Each row is a point. A path goes straight from each point to the next, and from the last back to the first. The post is the endless flat space through its rows: a point in 2 columns, a line in 3, a plane in 4, and so on, so that a path can go around it. Count how often the path circles the post. Going back the other way cancels.

Post (1 x 2):
[[-0.06  0.12]]
Path (22 x 2):
[[ 0.17  0.57]
 [-0.16  0.39]
 [-0.27  0.27]
 [-0.10  0.54]
 [ 0.15  0.23]
 [ 0.10 -0.18]
 [-0.27 -0.18]
 [-0.23  0.16]
 [-0.05  0.30]
 [ 0.32  0.33]
 [ 0.00 -0.22]
 [-0.43 -0.14]
 [-0.31  0.24]
 [ 0.16  0.54]
 [ 0.31  0.07]
 [ 0.05 -0.31]
 [ 0.21  0.03]
 [ 0.30  0.36]
 [-0.09  0.38]
 [-0.23  0.10]
 [-0.13 -0.08]
 [ 0.32 -0.04]]
Times around: 1

Post (5 x 6):
[[ 0.35  0.32 -0.53  0.53  0.20 -0.06]
 [ 0.25  0.60  0.27  0.22 -0.10 -0.07]
 [-0.13  0.01 -0.05 -0.16 -0.06 -0.05]
 [-0.08 -0.47  0.29 -0.45 -0.03  0.51]
 [-0.28 -0.39 -0.03 -0.09  0.46 -0.04]]
Path (19 x 6):
[[-0.20  0.34  0.15  0.25 -0.20 -0.01]
 [ 0.37 -0.01 -0.10  0.42 -0.14  0.09]
 [ 0.15  0.16 -0.25 -0.01 -0.19 -0.31]
 [ 0.07  0.04 -0.15 -0.23  0.24  0.16]
 [ 0.01  0.27  0.11 -0.05  0.05  0.24]
 [ 0.02 -0.14 -0.24  0.17  0.01  0.49]
 [-0.32 -0.45  0.15  0.07  0.07 -0.48]
 [ 0.19 -0.26 -0.09 -0.09  0.06 -0.16]
 [ 0.57  0.06 -0.43 -0.15  0.10  0.31]
 [-0.09  0.54 -0.03 -0.36 -0.18  0.31]
 [-0.44 -0.16 -0.62  0.22 -0.01  0.20]
 [-0.15 -0.02  0.24  0.22  0.36  0.26]
 [-0.09  0.15 -0.16 -0.13  0.43 -0.10]
 [ 0.25  0.00  0.13 -0.31  0.33 -0.07]
 [ 0.30 -0.30 -0.27 -0.19 -0.50  0.03]
 [ 0.28  0.12 -0.26  0.33 -0.43 -0.02]
 [ 0.27 -0.29  0.11 -0.25  0.07 -0.17]
 [ 0.02  0.38 -0.02 -0.25  0.11 -0.16]
 [ 0.01  0.74  0.04  0.11  0.08  0.18]]
Times around: 2
